Every row gives one point. The window is the flat piece filled in between its corners: a triangle in 3 columns, a solid with four corners in 4, and so on. A path goes straight from each point to the next, and from the last back to the first. List the points from which the path goes on through the window.

Window:
[[-25  -8  -9]
 [ 29   2  33]
 [-35 -46 -42]]
Path:
(1): [ 16 -12 -14]
(2): [17 39 -3]
(3): [-14 -28  30]
(4): [-36 -27  24]
(5): [ 38 -21 -30]
(6): [-18   0 -21]
(7): [-29 -24  -1]
(8): [-57 -51 -16]
(9): [-37 -21 -56]
(10): [ -8 -29 -52]
(11): [-45 -47 -24]
(12): [-13 -32  26]
Through the window after points: 6, 10

Window (3 x 3):
[[ 21  -6  15]
 [ 12 -13  -4]
 [-47  31  -1]]
Path:
(1): [  1  17 -17]
(2): [-13 -15   4]
(3): [-32   1  23]
(4): [-16  25  -1]
(5): [ 1 28 -6]
(6): [-25  -6  19]
(7): [ 10 -37  24]
(8): [60 11  9]
Through the window after points: 5

Window (4 x 4):
[[ -7   8   1 -23]
 [  7   5   9   3]
 [  5 -22 -24  13]
 [-59 -11  -3  60]]
Path:
(1): [-52 -39   3  25]
(2): [ -8  14 -24  50]
(3): [-24  28 -29   8]
(4): [-22 -37  -9  35]
(5): [  1 -32  -3  10]
(6): [  5   5 -29  12]
(7): [ 14  16 -24  14]
(8): [-1 -3 23 -1]
(9): [ 6 -5 13  4]
(10): [-4 24 -8 -1]
(11): [ -8  15 -17 -10]
(12): [-17  -7  16  -8]
Through the window after points: 1, 5, 7, 9, 11

Window, 4 rows:
[[-20  -1  10  34]
 [  9 -24  -9 -10]
 [ 59  -4 -21 -15]
 [-15  13   1   8]]
Path:
(1): [23 -4 12 -1]
(2): [ 21 -14  22  13]
(3): [-25   4 -21  37]
(4): [-14  11 -22  60]
(5): [-15 -11  32   4]
(6): [33 -1 14 -6]
(7): [-11   5 -28  18]
(8): [-18 -49 -38  -5]
(9): [ 27  -1  13 -10]
(10): [ 27   9  12 -27]
(11): [ -6  -9 -33  24]
(12): [ 21   0 -19   6]
Through the window after points: 4, 6, 8, 12

Window, 6 rows:
[[ 32 -23 -16  24  19  26]
 [ 18  19  17  -1  25  20]
 [ -8  42  13   9 -18 -30]
 [ 22  -2 -24 -19  13 -14]
 [-33 -60 -45  26  23  14]
 [-24 -22  13  14 -21  11]]
Path:
(1): [ -6   1 -33  -9   9   4]
(2): [  5 -10  -3  -6   6 -21]
(3): [  2 -29  34  41  22  -7]
(4): [  0  11 -15 -16 -12  31]
(5): [-11  -6 -18 -10 -13  46]
(6): [ 16 -27  10  36  14  -8]
(7): [ -9  15  14  11  -6 -34]
(8): [ -2  43  -3   4 -22   9]
Through the window after points: 3, 5, 7

Window (8 x 8):
[[ -9 -45  35 -21 -28  -4  -2  40]
 [  0  -2 -28 -28  19  23 -26  46]
 [ 17  -5   7 -26 -41  40   7  11]
 [  5  24 -36 -11  -5  24  29   1]
 [  5 -15 -39  39   4 -11 -16 -31]
 [-16 -40  -2  14  27   6 -16 -21]
 [  9  21   7  49   2  14  22  -8]
 [-40 -18 -28  15   0  -1 -40   8]]
Path:
(1): [  3 -14 -36   1  -8  55  36  24]
(2): [ 11  -5   7 -15 -30  19 -10   2]
(3): [  0  17  24  11   0  -6 -10 -12]
(4): [ -1 -29   2  16 -15  16  18  28]
(5): [-32 -26 -25  26  -5   5 -12  12]
(6): [-11   3 -22  -7   9  -6 -60 -15]
(7): [ -4  33  18  -7   4  -1 -19   2]
(8): [ -2 -50 -60  32 -19   7  -6   7]
Through the window after points: 1, 3, 5

Window, 8 rows:
[[ 11  13 -12   3  20  14  28   7]
 [ 18  49  20  -3  13  32  -4   2]
 [-39 -36  -5 -47   0 -11  19 -34]
 [  7  22   3  13 -17  38  -8 -11]
 [  2  26 -10 -19 -17  26  -6  23]
 [ 11  -7  25  11 -19  14  34  -4]
 [ 32  10  -6  -6 -18   8  38  -9]
 [  2  13  34  41  23 -29 -19 -22]]
Path:
(1): [-30   4   3 -10  -7   6  23 -12]
(2): [-11  32   2  43   0 -22  34  -5]
(3): [27 13 18  8 -4 26  7  5]
(4): [ 20 -15   8 -16   7   3  11  -1]
(5): [-10  15  -2  -3  -3   0  32 -11]
(6): [-33  33  -3   8   4  19  19  -3]
(7): [17  3 20  1 -2 14  0 -3]
(8): [ 19 -27   1 -25  13  20   2 -12]
(9): [-18  30  -3  12 -26  -9  33  -3]
(10): [ 5 60 34  7 -9 16 36  2]
(11): [ 20 -28 -27 -12  -7  39 -10  -6]
(12): [17 14  7 -8  2 20 -4  8]
(13): [ 3 37 -3 -1 -1 11  2 -5]
(14): [-17  43   9  47  19  12  20   0]
(15): [ 32 -21  20 -18   2  -8 -12 -30]
(16): [ 15 -47   2 -40   1  -1   4 -35]
Through the window after points: 16

Window, 9 rows:
[[ 18  19   1  10  40  20  37  22   2]
 [ -2   1  -6  14  12 -31  24   7 -12]
 [-28 -22   8 -22 -17  18  23 -12 -15]
 [ 10  10  -5   6 -10  15  28  12  -4]
 [ 14   4 -11  -1  10  -5  -5  -4 -10]
 [-14  -1 -26  17  -6  17   8 -35 -16]
 [ 13  10  -8   6   8   3  15 -21  20]
 [ -5  -8  17  14 -10   9  -1 -21  -4]
 [-60   2  36 -27 -23 -18  -9  26   3]]
Path:
(1): [-11 -23   3   6  -5  16 -10  -8  -4]
(2): [-23 -23 -10   1   5  -7  -7   0  -3]
(3): [ -1  14   6   7   1   2  20  -1 -14]
(4): [ 13  21   3 -24  -1   3  27 -18 -11]
(5): [ 1 -1 -7 26 -4 17 21 25  4]
(6): [-26 -11  -2   7  -7  12   4  -1  15]
(7): [-11  -2   8 -16 -13  -2  13  -6 -20]
(8): [  0   6   3  -7  -9   4   9 -17  -8]
(9): [-43 -20 -13  19 -10  -1  13  15  -4]
(10): [  8 -28  -7  11  19  19  -7  13  11]
(11): [ -5  22   5  -3 -21   4  34   1 -11]
(12): [ 16  21  31  18   0 -26  20 -15 -27]
(13): [-22  -8  -7 -10  10  11  13  28  14]
(14): [-32 -37  -3  -9  -7 -29   5  29   2]
(15): [-24  17  21  -9  -3   0   9   7  -3]
(16): [  3  37   2  17   4 -12  42 -23 -10]
Through the window after points: 4, 10, 14, 16

Window:
[[ 22  13 -22 -25  23 -24 -24   3  31  31  21]
 [ -1 -14  42 -30  -4  -2  -1  11 -17  -8   1]
 [ -7 -27   3  -1  25 -27 -10  14 -16  13   3]
 [  0 -10  -1  -2 -11 -16  14 -30 -28 -18 -18]
 [-20 -10 -14  33  24 -32 -20 -10  39  42 -24]
 [-11  17  22 -27  -1 -22   1  51  -9  60 -15]
 [ 40  -9  28   4 -11 -12  22   4 -23 -20   6]
 [ -1   7  33   4  10  -2   4   9 -29  24  12]
 [ 29  10  -1  12 -20  -7 -26  11  -9 -18  26]
 [ 23   3  16 -16  10   4 -11   8 -30 -20 -18]
 [ 19 -22 -34  28 -32  39 -18  -5  -3   9 -21]]
Path:
(1): [  2  -4 -10 -15  10  -3  11  19   0 -14  29]
(2): [  6   3 -14  40  17  -6  12   5  12 -20  14]
(3): [ 19  -7  37 -42 -24   2 -29   6 -39  45  -8]
(4): [ 22 -12  12   1 -19 -22 -16 -10  -8   7   5]
(5): [  9  -6   2  11  11   2  24   4 -15 -10 -17]
(6): [  3   3  -4   1 -18  22  12  32   0 -28  -8]
(7): [ 14 -10  28  -1   2 -27 -11  -2 -23  22  -2]
(8): [ 24   4  24  -9 -10  -8 -20  -1 -26  22 -20]
Through the window after points: 2, 4
